Every row gives one point. The last column is the point's height on a tilted bowl or saddle (a function of degree 2), plus a little noise. Along how many of its main directions does it bend up, bend down or stay straight?
(in the rows, 128 means zero)

Points (18 x 4):
119  145  140  141
198  71  90  194
110  83  180  162
146  147  115  148
173  140  104  161
145  82  146  154
127  88  18  209
124  44  117  171
123  204  90  181
96  93  130  150
172  112  144  152
114  114  166  146
170  87  153  161
103  175  144  150
86  150  132  149
139  87  112  152
163  98  146  153
123  67  73  171
Directions: 3 up, 0 down, 0 straight

Points (26 x 5):
187  83  184  187  56
165  124  143  151  117
104  104  133  157  141
85  107  118  100  137
113  133  141  168  122
120  97  101  129  153
154  118  95  179  130
110  106  171  114  102
126  133  76  108  133
106  187  158  102  59
84  166  122  142  127
88  67  51  129  125
122  133  88  56  85
97  76  143  144  130
92  53  144  121  108
111  113  125  159  145
70  119  152  100  113
183  173  130  128  74
56  180  114  143  132
146  143  112  116  128
113  92  147  141  132
189  131  82  204  78
65  180  122  234  48
128  139  147  72  84
56  194  178  165  48
91  192  141  148  82
Directions: 0 up, 3 down, 1 straight

Points (23 x 5):
105  152  102  94  149
209  160  162  147  164
209  90  106  123  165
91  72  176  112  173
83  116  116  94  139
144  119  113  60  127
145  133  153  106  128
153  128  135  152  154
86  197  126  112  160
69  187  159  91  170
119  145  162  107  134
115  161  86  88  168
103  129  174  113  146
169  87  59  37  135
115  131  131  44  149
106  112  84  122  143
134  181  184  144  144
110  93  104  137  140
199  121  125  200  249
131  154  103  141  154
68  155  129  123  146
225  143  96  107  161
170  152  162  159  161
Directions: 2 up, 0 down, 2 straight

Points (48 x 7):
79  83  150  137  171  143  83
160  150  126  152  172  199  123
140  180  102  110  160  48  37
152  137  139  72  141  204  100
192  201  92  120  120  121  78
163  66  202  79  53  84  64
194  106  159  186  110  132  134
135  131  106  160  110  202  152
166  111  130  103  132  148  133
85  130  152  157  87  98  96
137  139  79  145  185  113  79
118  95  45  156  147  133  99
116  94  103  140  136  184  135
220  135  165  157  178  118  86
67  171  90  151  188  162  49
146  137  140  97  197  170  77
113  35  99  74  111  76  99
175  162  103  144  84  140  130
151  99  136  177  234  134  59
163  95  150  101  124  164  131
144  166  202  94  92  176  86
139  116  105  64  128  106  117
112  127  91  87  131  203  117
157  100  103  109  139  176  133
149  109  104  187  74  133  136
176  127  125  171  143  82  99
129  130  93  54  164  57  64
85  59  144  87  133  53  60
161  157  127  106  100  184  133
150  90  65  158  134  144  125
124  131  64  154  85  182  140
152  159  138  106  78  91  106
130  75  128  182  217  127  62
73  104  154  106  153  151  86
149  135  88  124  160  153  117
151  138  94  136  70  156  147
115  98  95  138  145  145  126
123  128  195  184  116  160  135
139  146  136  136  109  56  87
128  130  145  85  147  109  99
158  95  184  171  154  136  124
173  97  196  118  115  203  118
157  61  149  174  159  82  85
149  163  107  94  172  117  81
161  125  115  83  114  95  121
164  99  38  153  113  101  103
141  154  187  137  70  102  95
75  104  145  130  170  141  83
Directions: 0 up, 5 down, 1 straight

Points (45 x 7):
148  89  110  80  159  117  151
130  112  142  180  167  123  170
58  146  86  107  137  105  126
148  156  65  131  145  156  96
143  117  164  117  146  100  133
154  126  148  82  133  108  128
133  103  153  111  156  202  198
146  141  86  111  129  71  120
61  158  133  182  112  103  148
69  156  108  154  89  178  88
97  151  145  180  151  145  161
71  11  157  186  113  111  184
127  146  161  59  176  140  149
94  78  107  64  146  189  193
88  78  116  125  146  156  161
97  101  145  135  179  224  224
70  121  87  150  46  114  98
212  135  89  175  193  155  123
148  92  154  160  133  143  165
127  168  161  131  119  136  130
101  140  84  149  83  174  79
118  85  50  116  136  197  139
83  133  139  175  164  187  177
85  203  169  121  162  127  130
157  49  143  176  167  188  244
121  218  135  78  182  141  121
168  165  156  176  160  187  170
119  118  118  125  129  131  136
101  118  158  96  161  139  152
129  134  204  114  103  163  151
140  132  143  110  110  119  127
150  145  166  83  114  217  161
105  111  184  91  92  121  149
90  143  88  98  67  124  111
70  213  112  40  94  159  127
102  161  110  165  150  123  134
125  139  77  167  141  118  118
143  138  107  134  128  90  119
106  56  111  114  103  88  152
134  114  122  151  219  168  195
23  148  135  156  89  158  96
135  167  166  131  26  155  93
137  110  124  85  66  47  158
107  171  179  143  95  136  137
107  130  134  156  130  158  147
Directions: 2 up, 2 down, 2 straight

Points (66 x 9):
94  163  111  98  163  168  173  86  90
163  131  124  136  78  135  109  114  156
131  155  93  188  108  42  135  163  122
192  111  178  88  155  118  69  73  111
200  50  166  74  136  164  195  127  192
146  105  142  114  135  87  117  93  136
150  151  77  57  148  169  171  101  86
73  126  172  160  125  137  104  113  134
79  166  149  116  106  74  93  190  147
189  117  105  138  156  137  91  189  118
168  66  172  74  164  185  143  94  133
122  171  74  182  76  171  85  105  164
169  33  128  55  168  187  99  140  163
162  125  128  132  133  147  125  120  125
180  166  121  97  111  148  149  181  132
68  141  107  114  84  87  72  132  173
76  135  160  139  116  208  154  80  129
113  92  129  153  164  118  120  87  127
173  142  159  157  25  163  166  126  214
161  136  134  146  165  106  182  130  130
105  99  154  173  103  179  79  161  173
169  169  129  110  172  112  101  106  86
130  110  109  129  165  79  59  115  116
124  66  170  149  87  102  197  113  202
142  153  88  102  126  182  140  91  104
110  109  116  183  67  118  99  132  169
144  66  89  163  105  188  161  158  166
145  126  80  17  116  118  87  175  149
104  114  159  72  177  113  224  155  168
107  176  134  145  97  133  168  121  143
72  179  99  139  98  124  165  182  138
157  125  98  122  60  147  111  199  165
94  206  172  143  84  91  149  71  147
100  184  163  126  163  182  122  130  89
136  113  125  145  83  113  139  181  162
134  165  107  122  112  104  95  71  128
85  168  152  89  101  54  185  109  186
90  141  103  160  144  114  114  96  119
190  94  151  65  131  112  78  170  175
92  188  96  179  83  138  146  124  153
194  125  101  76  121  161  57  126  143
97  124  113  169  172  172  155  167  118
100  70  47  94  162  153  96  140  130
185  74  167  147  147  177  123  146  173
77  192  82  114  139  101  116  103  119
127  129  148  165  84  151  82  99  147
172  119  119  77  114  161  101  149  139
90  72  49  161  106  134  116  85  178
128  213  140  116  93  132  106  120  131
116  167  170  164  105  66  123  109  122
128  68  158  132  43  123  122  82  184
104  66  198  141  104  74  180  195  232
173  135  134  159  99  92  123  135  144
202  171  199  166  166  140  122  164  117
105  89  168  97  110  92  151  182  194
164  106  170  125  138  178  104  147  147
95  106  49  142  24  74  122  146  215
181  99  119  76  132  56  201  107  203
133  110  95  150  49  107  39  160  188
143  130  125  137  111  101  140  200  138
91  169  149  79  175  121  163  109  101
116  135  128  163  128  160  130  60  122
142  176  138  102  168  112  138  167  92
83  198  169  148  106  148  98  201  141
91  120  124  45  112  74  88  131  180
135  129  117  158  123  103  174  151  142
Directions: 5 up, 2 down, 1 straight
